Each row of a before or after table is a point. One or more steps were done to the points. Then noise was added and the rows were shuffled. The steps act on how far a point lies along the listed directions, d1 being the first. Name the steps. A step turns or swaps two directions, mirrors them in a line or flattens them onto one, adds a multiple of one to another, or multiplies one. Angles are multiples of 10 degrees, from the lower direction toward the higher: turns from -170 to 170, lines from 10 to 170 but not 90. Use the fewest steps. Two steps may share a direction if one is a turn and the other turns, adds or multiplies; they go together, in the order done. Otherwise the lowest direction goes first.

Directions:
(1): [32 48 34]
(2): [-58  32   9]
(3): [-10 -34  57]
Before, 11 rows:
[[ 21 -58  43]
 [ 21 -46  28]
 [ 37  30  19]
 [-32  41 -25]
 [ -9 -30  70]
 [ 37  16  49]
 [ 36 -46 -47]
 [ 28 -83 -17]
 [-36 -30 -75]
 [-30  34 -21]
 [ 12  18  10]]
After (11 x 3):
[[ 12  -3  75]
 [ 15   5  57]
 [ 69  22  52]
 [-40  30   6]
 [ 60  43  10]
 [-11 -16 -57]
 [-21 -39  64]
 [-11 -16 -46]
 [ 76 -10 -44]
 [-22   9   0]
 [-49  19  36]]
Steps: turn d1 and d2 by 100 degrees

Directions:
(1): [ 23   9  68 -28]
(2): [ 71  -1 -28 -10]
(3): [-19   0 -23 -71]
Before (9 x 4):
[[-39  -1 -14 -19]
 [ 18  -1 -25  72]
 [ 15   0  22  -6]
 [ 14  -6  52  36]
 [-81 -12  12  19]
 [ 30   4  -5 -29]
 [ -1   4  39  51]
 [-14  -5  47 -43]
 [-57   3  28  84]]
After, 9 rows:
[[ -1   4  95 -64]
 [-85 -18  -9  26]
 [ 23   2  42 -15]
 [ 36   6   7 -37]
 [-42  -2 -27 -11]
 [ 28  -1  85  21]
 [  3   9  51  44]
 [-62   0   9  94]
 [  6  -1 -62  90]]
Steps: multiply d1 by 2

Directions:
(1): [ 29  17  -9  25  80  52 -33  -2]
(2): [ -2 -34  39 -59  37 -32 -41  41]
(3): [-26  66   7  -7 -19 -20 -71 -33]
(4): [-35   4  23  77  25 -50   3  33]
Before:
[[ -9   4   8  -2  40 -52 -39  23]
 [ 30  56   7  32  25  18 -17 -18]
 [-32  63 -15  18 -14  43  -9 -32]
 [ 39 -65 -13 -62 -69   1  67   6]
 [ 19 -32 -49 -55 -82  28  83 -38]
 [ -3 -61  12 -44   5  -9  -2 -12]
 [-45  37  28  37  49   4 -14  33]
 [ 19 -18  -3 -75   4  26   5  27]
 [-17  16 -29  15 -38  29  13 -33]
 [ 61 -55 -29 -23 -64  44  91   7]
 [ -6 -31  35   3  16  -1 -12  31]
 [  9 -51 -16 -58 -75 -22  62  -3]]
After:
[[-10   2   9   4  42 -55 -39  24]
 [ 26 -32 -54 -71 -88  39  82 -46]
 [ -1 -62  10 -48   3  -6   0 -13]
 [ 18 -18  -5 -76   5  25   5  24]
 [ -6 -30  35   5  17   0 -12  31]
 [ 65 -57 -32 -35 -68  50  90   1]
 [ 46 -64 -17 -77 -75  12  68   0]
 [-36  64 -12  23 -12  40 -10 -32]
 [-49  36  32  47  53  -6 -13  35]
 [ 24  53  11  44  29  12 -14 -12]
 [ 19 -55 -19 -79 -83  -6  63 -13]
 [-15  15 -30  12 -39  31  15 -34]]
Steps: add 0.3 times d1 to d4

Directions:
(1): [-20 -11 -59  -3  -1 -44 -79 -17  47 -42   1]
(2): [-19  80   4  60  -6 -22 -10  30 -48 -46   6]
(3): [ 56   0 -29 -23  80  -7  31   8 -13 -55 -36]
(4): [  1  65 -53 -27  -9  14  47 -55  22   4  53]
(5): [-27 -26 -26 -17  12  52   1  77   2 -29  67]
(6): [-38 -36 -40 -24   4 -62  21  -6 -80  24  17]
Before, 8 rows:
[[  17   44   37   59   15    6  -10   -9   18  -14  -13]
 [  13  -32    3  -53    9   59  -13   16   69  -16  -11]
 [ -22 -117   29  -28   40   28  -27   54   19  -26  -11]
 [  17  -33   45  -34   36   70   69   41  -35   24   -3]
 [ -53  -17   -4  -38  -94   16    7  -13    0   84   33]
 [ -19  -63  -19   -2  -11   -4   14   74  -24  -42   45]
 [  30   15    2  -32   27   -3   81  -15  -50   40  -12]
 [  42   55   44   27  -20  -16   18  -90   25   14  -25]]
After, 8 rows:
[[-56 -29   4 -30 -95  45 -16  14  24  68  36]
 [ -6   8  -3   0 -19 -66  41 -81 -56  34   3]
 [ 39 -27  55 -30  34  76  58  14   3  22 -26]
 [ 16 -88  49  -7  43  34 -38  24  65 -40 -50]
 [ 24 -26  25  17 -14  44  -3  66  49 -66  16]
 [ 19   1 -17 -49  28  27  80  15 -43  34  22]
 [ 27 -14  14 -42  -1  17 -17 -38  72  -3 -54]
 [  5  29  26  49  16 -41   6 -33 -27   5 -22]]
Steps: turn d1 and d2 by 10 degrees; turn d3 and d4 by 10 degrees; turn d5 and d6 by -70 degrees

Directions:
(1): [ 61  42  75 -30  23 -38  44  57   1 -22 -16  30  14   2]
(2): [-11 -14  -2  41 -57  -5  71   8 -16 -26  71  39 -41  39]
Before (12 x 14):
[[-33 -21  -2  53 -55  -3  86  18 -40 -25  69  73 -49  39]
 [-55 -63 -88  24 -12  41 -23 -64  -7  16   5 -24 -26  12]
 [ 23  18  21 -42  20  14 -35  -8  15  24 -37 -32  18  -6]
 [-56 -34 -49  23 -41  -1 -21 -36  24   2  44 -15 -46  26]
 [ 59  52  71 -24  48 -32  18  41  -5 -13 -34   4  12  -5]
 [ 26  18  10 -19  13 -12  10 -12  -4  14   2  -4  14 -33]
 [ 57  32  81 -24  -6  -9   9  53  15  -9  -8 -15  44  -6]
 [  9  12  22 -19  25  -8 -19  25   8  10 -39   6  10 -26]
 [ 20  12  23 -27  50  -7 -30  -4  -9  50 -55 -34  28 -34]
 [-19   5   7 -22  29   7 -51 -30   0   9 -19 -31  24 -22]
 [ 90  46 121 -39  40 -65  66  89   7 -42   3  65  22   3]
 [-52 -28 -45 -11 -18  33 -14 -28   8  40 -13 -27  11 -33]]
After:
[[  14    7   21  -24   10   26  -71    4   22   23  -36  -63   57  -28]
 [ -48  -20  -20   10  -11   18  -23  -47   -9    1   31  -18   -5   -1]
 [ -38  -28  -39   15    6   23  -36  -47  -18   54  -11  -41   -1  -19]
 [  47   41   87  -24   26  -42   68   77  -24  -25  -21   69    5    4]
 [ -29  -14  -23   -2   11   12  -40   -6    8   20  -24  -10    1  -24]
 [ -43  -28  -27   13  -55   19   54   -7   -4   13   39   10  -16   -2]
 [  38   17   39  -71  107  -13 -100   12   29   24  -94  -30   75  -62]
 [  -1    3   20   13  -39  -39   48   22   21  -27   56   27  -51   43]
 [   5   20   -2  -19   60   11  -70  -20    3   25  -63  -53   26  -31]
 [ -10  -37  -19   35  -45    0   83   -5  -22  -28   55   39  -51   52]
 [   7    2  -10  -11    6    1   -9  -33   -1   22    4  -17   12  -36]
 [ -20  -14  -28   -8  -15   38  -40  -40    9   26    0  -36   -4    8]]
Steps: turn d1 and d2 by -80 degrees

Directions:
(1): [-13  37 -61   7 -13 -47  31  35 -36  -6  25 -53  -2 -39 -32  44 -40  73
  43  46]
(2): [  4   4 -48 -44 -41 -46  14 -16 -14  32  27  -9  67  98 -15 -59  28  -8
  -5  27]
(3): [ -54  -43   -4  -19   44  -16  -55   21   12   19   23  -29  -21  -31
   12 -112  -38   39    6  -12]
(4): [ 16  -2 -18 -17 -66  12 -31  24  25 -75  47   6  39 -18  11  -6 -76 -65
  41 -29]
Before (11 x 20):
[[ -11   -8   24   24   36   34    7    7   -5  -23  -30    1  -59  -54
    -6   59   36   23  -16  -11]
 [ -24   -8   10  -15   36  -13  -15   10   -5   53    0  -35   -8   18
     1  -64   18   45  -14   14]
 [  47   40   11   39  -19   22   35   12  -25  -42  -25  -25   -1  -18
   -11  121  -26    6   23   25]
 [ -13  -16  -69  -38  -18  -35  -26    4  -11   14   48  -42   50   36
   -14 -102  -15   12   20   18]
 [   3    5   -7   -7   -8   20  -14   27   28  -49    7  -14    5  -25
    17    8  -56  -16   18  -16]
 [  24   27   20   24   15   23  -14   32   -3  -48  -32   -2  -49  -89
    13  106  -24   17   34  -18]
 [   0  -30   15   11   17    0  -30    2   22   -1   11   -5  -11   -9
     0  -17  -34   -9   -6  -50]
 [ -29   13  -13   10   34  -30    4  -20  -14    8   -4  -22  -36  -56
    -9    6  -17   71   25   41]
 [ -44  -11   -4    3   51   12  -34   15   -3   30    1  -26  -31  -50
    22  -41  -39   43    8  -15]
 [  -7   21  -17  -11  -40  -25   30    7  -17  -12   -4  -10   21   32
     5    7   19   -4    5    5]
 [  18   35   -4   18  -18   10   43   10  -20  -39   -5   -3   -5  -27
   -10   75   -5    4   16    7]]
After (11 x 20):
[[ 11  11 -56 -33 -41 -52  13   5 -32  17  31 -59  74  93 -22 -47 -18  25
   22  52]
 [ 22  19  -7   5 -18  11  48 -18 -22 -11 -25  11  -1  26 -23  81  77  -6
  -26  14]
 [ -9  17 -50 -31 -32 -41  26   8 -24   1  38 -29  45  49 -16 -40   1  17
   14  25]
 [  9  48   1  35  11  -3  45 -31 -22 -13 -28   1 -36 -54 -17 110   6  41
   21  43]
 [-41  -4 -10 -15  -7 -24  -8  24  -7  -8   7 -27  -7  -7  10 -52 -10  21
    9 -10]
 [-17 -20  -6  17  36  24 -46  26   7 -30  12 -31 -37 -88   4 -23 -49  22
   29 -19]
 [ 44  45 -61 -45 -70 -55  24  -2 -30   6  11 -12  72  92 -18  28  34  -6
   20  32]
 [ 25  -8   5  10 -14  -3  -5 -10  12  -3   9   2  15  27 -10  19  -9 -28
   -8 -40]
 [ 12  24  73  57  52  57  13  13   1   1 -54  -1 -74 -78  12 102  17  24
  -14 -14]
 [  2   8 -50 -48 -45 -25  -3  15  15 -18  32 -24  65  64   3 -49 -34 -21
   14   9]
 [ 25  44  12  41   6  47  34  -9 -16  -4 -33  18 -17 -39  12 120   3  -6
    0  -7]]
Steps: add -1.5 times d4 to d3; turn d2 and d3 by 120 degrees

Directions:
(1): [-17 -13  24  -8  -3 -27  -8  40 -45 -22  75  13 -61 -20 -46 -45  65  52
  20 -63   7 -25  15  72  13  50  -6  81 -24  -2  -2  23]
(2): [-42  61 -21  94 -40 -37  20  -2 -21   5  -7 -50 -72 -32 -24  45 -52  -8
   5 -35  58  56  -7 -27 -27  30 -49   1  -3 -31  39 -16]
(3): [   6   16  -18    3   56   14   12   46  -37  -17   -9   89   -4   46
  -48    6  -26  -13   93    2    1    3 -100  -34  -40  -16   -2   37
   -2   10  -10  -59]
(4): [-102  -50   -9  -58   23   23   32  -11  -11   50   28  -55    6   40
  -18   78  -21   38   45   -1   14   31  -28   16   45   34   14  -39
  -24   12  -52   20]
(5): [ -4  11  39  36 -47  25  40  23  -5  65  -5  51 -13  32  -3 -40  16  44
 -37  22  66 -52   5 -64  -2  26 -29 -40 -47  94 -28  11]
(6): [-22  -5 -66   8  21 -34  13   2  -4 -38  54 -48 -70  97  18 -55 -11 -52
 -30  83  10 -27  -1 -24  40 -21  27  24 -32  -2  19   4]
Before:
[[  -7   12  -38   14  -26  -30  -10  -67   41  -55   -7  -90  -34  -28
    19   -3   -2  -46  -53    1  -45   40   58    4   14  -29   38   13
    -5  -93   54   18]
 [  16  -52   34  -77   34   31   -4  -11   23   21  -20   17   69   11
     2   -1   36   26    8  -27  -47  -25   16   51   38  -11   30   -9
    22   21  -26   11]
 [  29  -19   36  -49    5   31    6    4    3  -12   15   53   39  -53
   -13  -21   70   89   35  -39   -6  -25   18   49   16   10   18   36
    10   23  -37   17]
 [  44    5    0   40  -51   -7    3  -18   19  -11  -44    1  -29  -25
    13    7  -41  -39  -71   10   -9   13   27  -40  -18  -14  -10  -45
     8  -40    4    9]
 [  83   74   -4   86  -29  -32   -6  -10   44   -7  -57   22   -4  -25
    31  -27  -27  -62  -66   34   19    2    9  -57  -38  -37  -36  -21
    15  -16   63  -15]
 [   1  -23  -13  -35   14   22  -16  -34   12    2   16  -29   19   11
    22  -12    7    1  -21   27  -22    7   35   49   25    8   22  -17
    21   -8   -7   52]
 [  28   -9    9  -55    5   25  -19    4   25   17   -6   47   25    7
    13  -43   35    2  -11  -14  -41  -45   10   17  -13   11   44   30
     6   41  -35    9]
 [  13  -22   43  -33    8   54   29    7    2   41  -42   87   75   38
     9   21   23   32   24    8   -5  -41  -32  -32   14   21   27  -29
   -10   72  -41   -3]
 [  78    4  -25   43  -11   -4    2  -13    9   -7  -20  -12    4  -32
    21  -23    8  -36  -16   23  -11    3   26  -39   -7  -13   -5   -6
     2  -14   17   19]
 [ 113  -11   64  -39  -23   51   -8   15   36  -17  -28  120  108    0
    49  -86   71   16  -44   38  -20 -103    8  -19  -11  -43   35   -4
   -14   76  -30   20]
 [  74   81  -29   93   -4  -39  -25  -14   28  -75  -46    8    7  -25
    50  -15  -74  -85  -14   37  -43   39  -18  -74  -40  -48  -19   15
    48  -50   90  -57]
 [  -8   19  -49   29  -34  -79    8  -14   10  -79   40  -23  -52   29
     7  -82  -12  -19  -58   48  -12  -44   67   34   26  -14    0   64
   -15  -22   46   -4]
 [  26   58    4   81  -25  -31  -32  -36   13  -17  -22  -79  -11  -84
    61  -12  -12  -23  -62  -29   -4   22  106   14  -22    3  -30  -38
    27   -9   40   23]]
After:
[[  11  -49  -27  -22   14   24   21  -21    4   31    4  -45   24    6
    13   26    3   -4   16   31  -13   14    6  -20   32    5   14  -34
   -16    3  -31   36]
 [-121   20   14   39  -57   23   77   -5  -19   69    2  -55   -9    7
   -23  116  -54   62   35  -26  103   44  -49  -41    8   62  -30  -62
   -58   38  -41   24]
 [ -22   29   15   32  -30    0   30    0  -20    2   15   -3  -28  -77
   -37   34   19   86   46  -70   52   33    7   28   -2   44  -27   32
     2   -3  -11    4]
 [  -7   24  -25   34  -12   -6   -9  -37    1   -2    7  -52  -25  -17
    11    2  -21  -10  -25    5   12   35   35   30    0   21  -12   -9
    23  -30   26   38]
 [ -17  -38  -31  -58    4   -1  -12  -72   49  -41    6  -79    9    5
    28   -2   20  -28  -42   20  -75   20   52   24   45  -35   69    1
   -11  -73   13   33]
 [ -35  -64  -18 -105   77   39    2  -28   35   -2    6  -18   99   73
    52   53  -47  -18   50   72  -87   25  -52  -17   59  -32   58  -44
    15    5  -33   -9]
 [ -57   32  -19   17  -27   -3   13    3   -2   45    1  -29  -45   -5
   -22   38  -27   11   14  -50   26   25  -10   -3  -21   60    3   12
    -7   13  -18    2]
 [  -8  -44   18  -61   34   26  -29  -44   25   14    8  -67   69  -22
    72    2   27   12  -33    5  -52  -13   90   56   39   -5   32  -68
    13   31  -43   52]
 [ -25  -55    3  -88   42   37   22  -26   48   62  -10   -9   73   63
    29   43   -8    0   -5   66  -15   -7  -26   -9   50  -16   32  -77
   -18   33  -49   30]
 [ -12   56   22   83  -42   11   44   10  -17   35  -59   43   -5   -6
   -16   50  -30   13   19  -31   55   12  -34  -66  -26   45  -29  -18
    -9   36   15  -22]
 [ -77  -44  -49  -52   -2  -45   26  -20    7  -36   67  -53  -22   71
     2  -30  -11   15  -22   58  -20  -36   44   55   72    5   31   32
   -34   -1   -9   20]
 [ -26   39    6   60  -26  -24   20  -12   -5   20  -36  -43  -32  -39
   -29   48  -30   11    6  -75   33   45   11   10   -5   25  -38   -2
    20  -24   35  -13]
 [  12  -59    5  -49  -14   29   10  -23   27   14  -24   -2   18   18
    16   25  -23  -13  -51   29  -34   -1   16  -17   22  -12   28  -69
    -4  -14  -50   31]]
Steps: turn d2 and d4 by -160 degrees
